Each row is a point. The window is the flat piece filled in between its corners: a triangle in 3 columns, a solid with four corners in 4, and so on. A path goes straight from each point to the next, and from the last back to the first. After which points does the path pass through the window?

Window, 3 rows:
[[ -9 -32 -14]
 [ 64   5   6]
 [-58  38  -6]]
Path:
(1): [ 19  56 -37]
(2): [-20  19  43]
(3): [17  5 40]
(4): [ 61  -7 -28]
(5): [-21  36 -18]
(6): [-19  17  52]
(7): [-47  -6   1]
(8): [-50   9 -38]
(9): [-24  11 -54]
(10): [-49 -15  20]
(11): [-22 -37  41]
(12): [-14  -2 -41]
Through the window after points: 3, 11

Window (3 x 3):
[[ 47   1 -29]
 [ 36 -27  38]
 [-35  14 -29]]
Path:
(1): [ 51 -22 -20]
(2): [ 42 -30 -32]
(3): [45 43 -2]
(4): [-28  35 -32]
(5): [-49 -19 -46]
(6): [ 11  -8 -42]
(7): [19 36 14]
(8): [17 25 50]
(9): [  0 -47   2]
(10): [ 57 -52  -6]
(11): [64  4 10]
(12): [-28  30   6]
(13): [-43 -32 -12]
(14): [-27 -47 -17]
(15): [ 0 22 19]
(16): [60 30 -8]
Through the window after points: 2, 6

Window:
[[-70  -1 -37  -9]
 [ -7 -16  -4  25]
 [ 66  47  41   6]
 [-27 -16 -47 -26]]
Path:
(1): [-49   9 -47  -1]
(2): [-44  12 -41   2]
(3): [-46 -28   9 -17]
(4): [37 25 47 -3]
(5): [ 45  40 -33  34]
(6): [ 21  37 -32   9]
(7): [  0   4  31 -45]
(8): [-48 -27   0 -31]
Through the window after points: 2, 4, 8

Window:
[[-45   9   9  13  -2  23]
 [ 59  17  25  32 -15 -12]
 [-62  39 -59 -58 -15  75]
 [ 13   6 -17  64  -8 -38]
 [ 57 -40  -9   5 -53   2]
 [ -6  18 -15   1 -70  20]]
Path:
(1): [-29   5 -37  44 -19  52]
(2): [-27   1 -28 -45 -36  -9]
(3): [-42   4   5 -20  -8 -41]
(4): [  8  13  -1  56 -12  39]
(5): [ 13  10 -32  14 -44  38]
(6): [  3  22 -14 -21 -59 -28]
(7): [-25  43   0 -32 -24 -26]
(8): [ -1  34 -14  48 -14  73]
(9): [  7  -9 -39  23 -26  61]
(10): [-10  16 -14 -45 -34   5]
(11): [-24   2 -38 -56 -46 -27]
(12): [-12  21 -23   0 -42  45]
Through the window after points: 3, 9, 11

Window:
[[ 91  10  -1 -30  -9  -4 -16   3]
 [ -8 -78  45 -13  52  13 -40 -26]
 [  7  22  -1  72  18 -25  22 -23]
 [ 18  51  56  56   4  17 -33   1]
 [-16 -43  17 -39  -7  34 -16  17]
 [-56 -13  45 -37  55  35 -35  30]
 [-21  -9  30  10  13 -56 -60   0]
 [  5  11  72   9  16  36  53  -7]]
Path:
(1): [  5 -10  46  38  21   0 -31  35]
(2): [-25  44  37 -11  19  13 -30 -32]
(3): [-21  -4  39  -9  12 -12 -46 -49]
(4): [ -6 -35  27  10  28 -30 -40  28]
(5): [  7 -25  59  -5  37  19 -18  31]
(6): [  0  -9  48 -19  14  27 -35 -20]
(7): [ -8   0  33 -29  17  21 -25 -62]
(8): [  3 -73  57  19  50   9 -13  23]
Through the window after points: 1, 3, 7

Window:
[[-41  -1  60 -10 -31 -76 -78  17   1]
 [ 18  26 -39  -4  74  23   7   9  -2]
 [-74 -15  51  62 -44 -22 -43 -13   1]
 [-29 -27 -24 -16 -15 -18   8 -25 -14]
 [-20  20  31 -12  16 -14  32 -49  -4]
 [-59  -1  13  22 -25  -9 -77 -64  37]
 [ 72  -4 -38  21  68 -39   2   4  48]
 [ 43 -36  10 -30  65  42  27  -4  10]
 [ 60  20 -15   0  -3  71  21 -26   5]]
Path:
(1): [-26 -18  15 -40  -4 -40 -20  25  78]
(2): [-23   9   2  13  -9  27 -16 -12  43]
(3): [  8  -1   4   8   3  -1 -38 -60 -13]
(4): [ 38 -13   6  44  50 -34 -59 -21 -13]
(5): [ -4   0 -19  -3   3  -8  44   9  71]
(6): [-66  -5  22   5 -33 -18  -7   5  32]
(7): [-18 -11  28  14  -6 -18 -49 -34 -30]
(8): [ -3 -12  13  15  25 -33 -22 -15 -15]
Through the window after points: 2, 4

Window, 9 rows:
[[ 48 -18   3 -70 -64  16 -13   3  16]
 [  7 -33   3 -15  67  93  43  -2 -10]
 [ 83  48 -31  21   3  53 -54  -4  -3]
 [-13   4 -35  17   8 -69  43 -58 -16]
 [ 31  10 -56 -67   3 -49 -36   5 -34]
 [  8 -18   9  28 -46  47 -27 -11 -54]
 [ 30 -30  50 -11 -31 -72   7 -31  -2]
 [-14  -1  52 -48   7   7  68   8  -3]
 [ 85  13 -52  86 -28  -8 -23   8 -35]]
Path:
(1): [ 53  -2   0 -30 -26  15  31 -23 -56]
(2): [ 53   2 -19 -28 -17  42  29 -36 -58]
(3): [ 11  12 -20  19  -2  -4 -20  17  13]
(4): [ 17 -16 -28  15 -22  13 -33   8  -7]
(5): [ 50   9  -2  12 -30  17  -3 -19 -34]
(6): [ 90  28  -2  -8   8  39   1 -36 -29]
(7): [ 22  16 -38  29 -13  37 -64  32  14]
(8): [ 34  -8  -1  13 -11   4 -20  10  -6]
(9): [ 46   3   6 -10 -20   3  15 -39 -28]
(10): [ 44   3 -17   9   3 -14   3 -20 -46]
(11): [-31  24 -30  13   4   0 -47   0  18]
(12): [-25  -4   4  13 -43 -50 -14   9  44]
(13): [ 65  -4   6 -20 -34 -68  -1 -51 -56]
(14): [ 82   5   1  22 -13  39  34 -39 -60]
(15): [ 30  -7 -23  53 -17   1 -15  16   1]
(16): [-14 -23  16 -30  10   8 -20  -7  11]
Through the window after points: 4, 6, 8

Window:
[[-25  14  34  13 -11 -34  26  39 -61   4 -18]
 [-37 -43  22   8 -15 -36 -40  10 -61  40  -8]
 [ 26   9  25  15 -50 -30 -20   2 -20   9  14]
 [ 27 -34 -39  70  29  23 -36 -24 -23   2  15]
 [-22  15   8  11  13 -78 -11   1 -58  23  19]
 [-22   6  15 -41  40  34 -20   3  -1 -60  51]
 [  5  -3 -38 -77  47   9  19  16  -9 -15  22]
 [-53  33 -16 -42  -4  20  12  -2  49 -50  22]
 [  6 -49  12  34 -24 -95   0   4 -71  -6 -18]
 [ -9   5   5 -26  49  10 -27  31  50 -27  13]
 [ -4 -15  19 -32  46  -5  30 -29   1   0  13]]
Path:
(1): [  3 -44 -18  14  13   1  11  36   2  22  54]
(2): [ -7  -5   6  -9  13   6 -31 -22 -28 -34 -22]
(3): [-19  15  -4 -28  36  -5 -31 -33 -26 -12 -43]
(4): [-11 -20  28  24   1 -20  13  23   1  -6  46]
(5): [ -1 -39  -1   8  11 -10   4  30 -17  10  46]
(6): [  2   7  17 -11  24 -21 -25  -8 -31  -9 -12]
(7): [  3   3  14 -17  17 -19  -8 -16 -25 -12 -16]
(8): [-16 -29 -11 -12   9 -15   8  36  -6 -15  69]
(9): [-15 -20  13   7  -1 -13   9  18 -23   8  36]
(10): [-23  25   1 -35   2 -29  -9 -30 -64 -41 -43]
(11): [-10  13  -8 -14  -1 -14 -26   3 -30  -8 -27]
(12): [-49  -8  27  18   9 -17  51  19   7 -10  73]
(13): [-13 -23   0   0  32  -6  11   6  -8  -2  33]
(14): [ 15  10   3 -43  22  -3  -3 -26 -16 -10 -27]
(15): [ -8  10  11 -11  28 -11 -44 -17 -75 -13 -35]
(16): [ -9 -37  16  12   7 -47  18  29 -15  18  64]
Through the window after points: 7, 11, 13

Window (12 x 12):
[[ 18  -7 -17  81  32   3 -24 -14 -74 -53 -73  33]
 [ 26 -59  12   8  52 -15  41 -11 -93 -52 -57  31]
 [  5  72 -31 -31 -22  11  16  22  53   3   4  30]
 [ 43  48 -81   8  -5   1  25 -30  28  38   5  13]
 [ 25 -18  35  16 -29   7  95  16  46 -26  33 -32]
 [  1 -29 -19  40  52  -5  -7  27 -52  18 -39   8]
 [ 33  43 -48   9  -6  51  -7   6 -43  11  24  28]
 [ 42  18  29  26  49  28  -7 -28 -30   6 -34  30]
 [ 14  20 -34 -11 -24  27  -5 -20 -29  22 -44 -27]
 [ 36 -27 -11 -32 -37  -3  15  -4  75 -18  55 -21]
 [-28  64 -49 -15  -3  21   9 -42  26  15  48 -12]
 [ 24 -20  48  32  -9 -49  19  -9 -67  -7  -9  21]]
Path:
(1): [ -6 -13 -28  17 -26   9  30 -27   7   5   1  26]
(2): [ 53  45   4 -20  25 -19  -7  29 -28 -19  18 -46]
(3): [ 27  25  -7  22  21  -9  -1   5 -20 -15 -17   5]
(4): [ 18  -9  -9  23   5  31   6 -23 -11 -10 -27  31]
(5): [-15   6 -13  19 -20  22  18 -21  27  16  29  53]
(6): [ 39  31 -40 -19   6   1   8 -15   1  -2  -1 -39]
(7): [ 49  38 -17 -33  16 -21 -15   0 -46 -29   8 -53]
(8): [  3   4 -10  22 -21  20  23 -15   2  25 -30  35]
(9): [  2  -7 -17  28 -17  36   5 -27 -29   8 -14  49]
(10): [ 39  35 -36  15  24 -16   7  10 -13  -9 -16 -13]
(11): [ 48  46  -1 -39  30 -33  -1  19 -49  -6 -15 -30]
(12): [ -1 -15 -18  31   1  30  22 -18   3  -1 -15  31]
(13): [ -6   3  -4  26   2  29  31 -15 -20  20 -15  29]
(14): [ 54  28 -10   7  12 -13   0  -6 -29 -21 -10 -12]
(15): [ 47  26 -17   3  40   7 -10  -9 -23 -12   5 -31]
(16): [  3  15 -44  10 -21   4   4 -21 -21  27 -19  68]
Through the window after points: 3, 5, 7, 9, 11

Window:
[[-36 -26  11  93  -2  -9  -4 -67  25   3  31  21 -35 -18]
 [ 14  24 -17  -7  53  55 -12 -22  -8  13   0  17 -33  32]
 [-16 -26   2  44   1  66   1 -16   8  -6  11  34   7 -48]
 [-35 -22  -9 -39  40 -19 -14  56  -4 -13  14 -59  16  11]
 [  0 -51 -46 -32  49  43   8 -20  31 -19   7 -11 -40   6]
 [-39  31  19  58 -60 -29  28 -36 -14 -63  14   4 -16 -23]
 [  3   5  39 -53 -53 -12  29   6  17   4   7 -14  16  67]
 [-40  -9   8 -65  46   8   0   6 -15  -3 -57 -95  22   1]
 [ -8  52  32 -35 -62 -92   3 -10  37 -33 -19  -5  49  15]
 [ 15 -33 -12  19  22  20  10 -19 -31  22 -10  25 -51 -37]
 [  4   6 -41 -36 -38  48 -26  19  11  35 -29 -14 -17  31]
 [ 31 -13  24  60   2  35 -21 -26  12 -24   6  -5 -50 -34]
 [-12   0  35  42 -68 -64 -22 -60 -28 -67   7   7  37   7]
 [ 35   3 -39   1  35  34  13 -32 -14  23  16 -50  -4 -12]]
Path:
(1): [  9   4 -52  39  23  28  14   0  16  -8 -68 -20  38  30]
(2): [ -6 -28  39 -34  -8   8 -16 -19 -12  15  60  -2 -53 -31]
(3): [-13   6  27 -36 -11  18 -45 -29 -23 -16  36 -12 -32 -10]
(4): [ -8 -30 -42  49  29  24  44  -9  17  -3 -34 -15  -3   4]
(5): [ 19 -28 -14  47  -7  -6  28  14   7 -10 -41  -3  -5  -5]
(6): [-40   4  17 -24 -10  17 -32 -49   5  -8  48  -5 -12 -13]
(7): [-11  27   1 -67  -8  26 -29 -26  18  18  -7 -22 -12 -34]
(8): [  3 -21  -5   4   7   6  10  10 -13 -18 -13 -18   0  15]
(9): [ 10 -24 -20  23   7  20  23   6  15  -5 -11  -6 -13  -3]
(10): [-33  -4   8 -13  17  12 -25 -41   2  19  29  -9 -29   1]
(11): [-15   6  31  -6 -14  -1 -15 -29   1 -22  25 -13 -20 -32]
(12): [  0 -23 -23  32  29  -3  42  -7   4 -17 -16 -10  14  38]
(13): [ 24 -26 -16  38  -8  10  18  -3  34 -40 -47  -8  21  66]
(14): [-28  12  -7 -46   2  35 -31  -3 -22  39  19 -20 -39 -46]
(15): [-36 -20   8 -40 -13  11 -12 -38  -3 -17  32 -18   4 -31]
(16): [ 18   1   0  91   9   7   4  25   2 -17 -34  19  10  19]
Through the window after points: 13, 15

Window (14 x 14):
[[-19 -57  27   8  22  32 -27   9 -95 -27  -9 -28  37   1]
 [ 60 -31  71   0 -27  41 -53 -24 -15  -8 -45  12  44   0]
 [-44  21   9   5  16   8  40  -9  26   7   7  16  -2  26]
 [ 26 -51  28 -25 -24 -12 -48 -54 -58 -33 -38  25  58 -16]
 [-32  -9  14 -28 -30  -3 -10  21  -8   5   5  -3 -22 -31]
 [ -9   3 -43   7  32  32   1   7   7  55 -23   1 -12  -4]
 [  6   8 -19 -53   6 -10 -14 -27  16 -11  61 -43 -30 -16]
 [-15  24 -17   4 -30 -12  13 -26 -20   2   5 -55 -23   0]
 [  5 -18  -9   7 -10  -6 -57  15 -44 -49   3 -43  77 -37]
 [ -5 -12 -30 -30  -2   7  38  11  41  -7 -20 -25 -33  16]
 [  6 -40 -15  16  11  16  62  17  20  83   7 -11   8   4]
 [ 10 -11 -18  25   3 -31 -12   9  12  -5  16  -5 -36  10]
 [ 39  24 -14  -7  19  10  63  29   0  41  -7  18 -16   5]
 [-12  -1 -45 -16 -42  25   9  -6  -6 -12  50  -5 -21  15]]
Path:
(1): [-12 -21  -2 -19 -14 -10  -2  15 -17  45   5 -22  30  53]
(2): [ -8  -5 -10 -31 -17 -18 -26  21  -3  18   0 -11  17  47]
(3): [ 17 -20  -2  13   3   2  -5 -15 -18 -23  -2  -7   6 -33]
(4): [-14  -7   0   3 -14  11  -3 -12  -3 -22   9 -12  -9 -30]
(5): [ 15   4  -5 -47  -9  -8 -23  -1 -28  -3 -15   4   5  37]
(6): [ -5  -5 -13 -24  -6 -13  -4  11  -8   2   6 -15  15  40]
(7): [-10 -10  15  22 -11   8  19 -12   6 -10  12  -6 -29 -37]
(8): [ 11 -20 -16  24  -7  27  15 -12   9 -18  10  -9 -18 -25]
(9): [ -4   2 -11 -20  -9 -11  -2   6  -3  16  -1 -15  -7  25]
(10): [ -7 -11  14 -12   0   1 -24   1 -30  10   3 -13  23   8]
(11): [  2 -16   3  12  -3  18   2 -14 -26 -12   0   4  14 -22]
(12): [ 11  -6 -18   7  -5  33  14 -26   3 -11   5  -4 -18 -66]
(13): [-28 -17  -1 -35  -7 -37 -14  32 -20   3   3 -23  23  54]
(14): [ -9  13 -23 -37 -12  -5  -2  19   6  21  -6  -7   1  34]
(15): [-10 -34   4   6 -13  17  11  -5  -2 -22   8 -18 -26 -47]
(16): [ 17 -18 -10  22   7  26  29 -20   5 -10  -1   2 -18 -66]
Through the window after points: 2, 8, 14, 16

Window:
[[  6  27  -3 -27 -26 -21  37  95  -3  37  -9   1  -5   3]
 [-57  10 -37  54 -17  21  24  28  -8  25  33 -11   8  18]
 [ 18  -2   2  13  12  19  48  -7 -42 -68 -10 -63 -20  -5]
 [ 25 -40 -34  44  28 -26 -27   8 -22  16 -49 -25  -2  65]
 [-18 -28  18 -12  23 -26  72 -13  -7 -20 -16  -2  19  27]
 [ 10  21  46  23  -5   6  38 -12  -4 -28  24 -54   6  13]
 [ 15  -3 -38  17 -29 -34  20  13  33   6 -39  44   1  18]
 [ 28 -21   5  15  43  10  50   6 -75  -4  28  -4 -11   6]
 [ 12  25  17   7   2   9  11   2 -69  74  -8 -13  23 -40]
 [  1  55 -22 -55   2 -15  50  16   6 -17  19  32   3  18]
 [ 52 -43 -25 -43  30  41  39 -16 -17 -15  27 -15  20  13]
 [ -8  -9 -20   0 -32  41  19  -9 -15  17  -2  23 -12  29]
 [  9 -45 -33 -19 -11 -19  12 -28 -33 -10  12  21   5  21]
 [-10 -34  -2 -23  58  -1  20  -2  -7   1  30   8 -13   6]]
Path:
(1): [  4   2 -13 -15   8  -9  46 -10 -24   8  17  -7  -5  14]
(2): [ 13 -26   5   0   3  29  13  19  -8 -39 -34  10  30   9]
(3): [ 13  -6  -3   1  17  -6  -2  -4 -28 -32  -1 -14  21   4]
(4): [  5 -22 -24   4 -16  14  79  -8 -32  -8   2 -24 -44  19]
(5): [ 44 -28 -15 -34  25 -10  50 -12 -25  37   6  -3 -29 -13]
(6): [ 20 -22 -16  -7  16  41  26   0 -19 -42  22 -13  36  31]
(7): [ 14   2  -1  -6   0  13  18  40 -16  -6   6   1  36  17]
(8): [ -1   3 -23  -5   5 -43  45 -22 -21  13 -18 -21 -66   9]
Through the window after points: 1, 3, 5, 7

Window, 14 rows:
[[-10 -45 -26  31  22 -56  35  -4  15  39  11 -33  31  -9]
 [-58   3 -33  18   3 -13  48  40  60 -30  21  13   6 -13]
 [-28 -27 -11 -33 -31 -15  11 -15  40  -1  -6   8 -23   8]
 [-47 -26  -7 -53 -26  17  11  25  -9   0  35 -28  44  54]
 [ -9   8 -10  23 -28 -18 -30 -14 -27  16  -7  27 -16  21]
 [ -9  19  12 -62  -2  -5 -40 -30   9  13  -5 -18   1  19]
 [ 54 -13  48   4 -42 -24  -8  11  -7  11  26 -20  -8 -20]
 [-19 -34  15  25  14   1 -26   7  52  -1 -55  -4  -5  20]
 [ 20 -12  40  21  18  11   5 -15 -54  14  16   0 -19  -5]
 [-40  10  -6 -32  10  32  24  52 -20  43  15 -23  -2  22]
 [ 37  44 -22   1 -52 -29   3 -50 -39   2 -11 -50 -35  -5]
 [  4  10  36 -35  -1  12  44  15 -32  22   8  19  32  14]
 [ 52 -67 -26 -16  22 -12 -17 -13 -14  23  26  33  38  95]
 [-32  42  17  15 -35  69  17  10 -10  27  30  11  -8  14]]
Path:
(1): [-17  12  52  23  -3 -26  11  16  -3  25  47  -7 -15  56]
(2): [  3  -4 -38 -18 -32  50  -8 -11 -13  11 -15  17  12 -12]
(3): [-11 -16 -30 -21 -15  22   5 -15 -24  -3  -9   2  28 -33]
(4): [ -9   8  11   0 -11 -15  18   7  -1  24  26 -10  -5  30]
(5): [ -4   4  21  11   0 -11  13  -1  -1  21  31 -11 -15  38]
(6): [ -1 -11 -19   5  -6  12   0  18 -21   6 -16  -4  40 -37]
(7): [ -7 -55 -29  -7 -23  36 -33  22   9   9 -26   4  25 -23]
(8): [-18  -2  17  -6   3 -11   7  -1  10   9   5  -8   0  50]
(9): [-12 -10   9  -5 -15 -14   2  -7   5  13  12   1  -5  38]
(10): [ -6 -31 -34 -16  -9  21 -17  14  -6   3 -21  12  22  -1]
(11): [ -2  -8 -25 -11 -14  36  12   8 -18  24   6  -4  17 -47]
(12): [-28   8  22  -9   3  -2  19  23   2  20   9  -7  -3  50]
Through the window after points: 1, 7, 9, 11
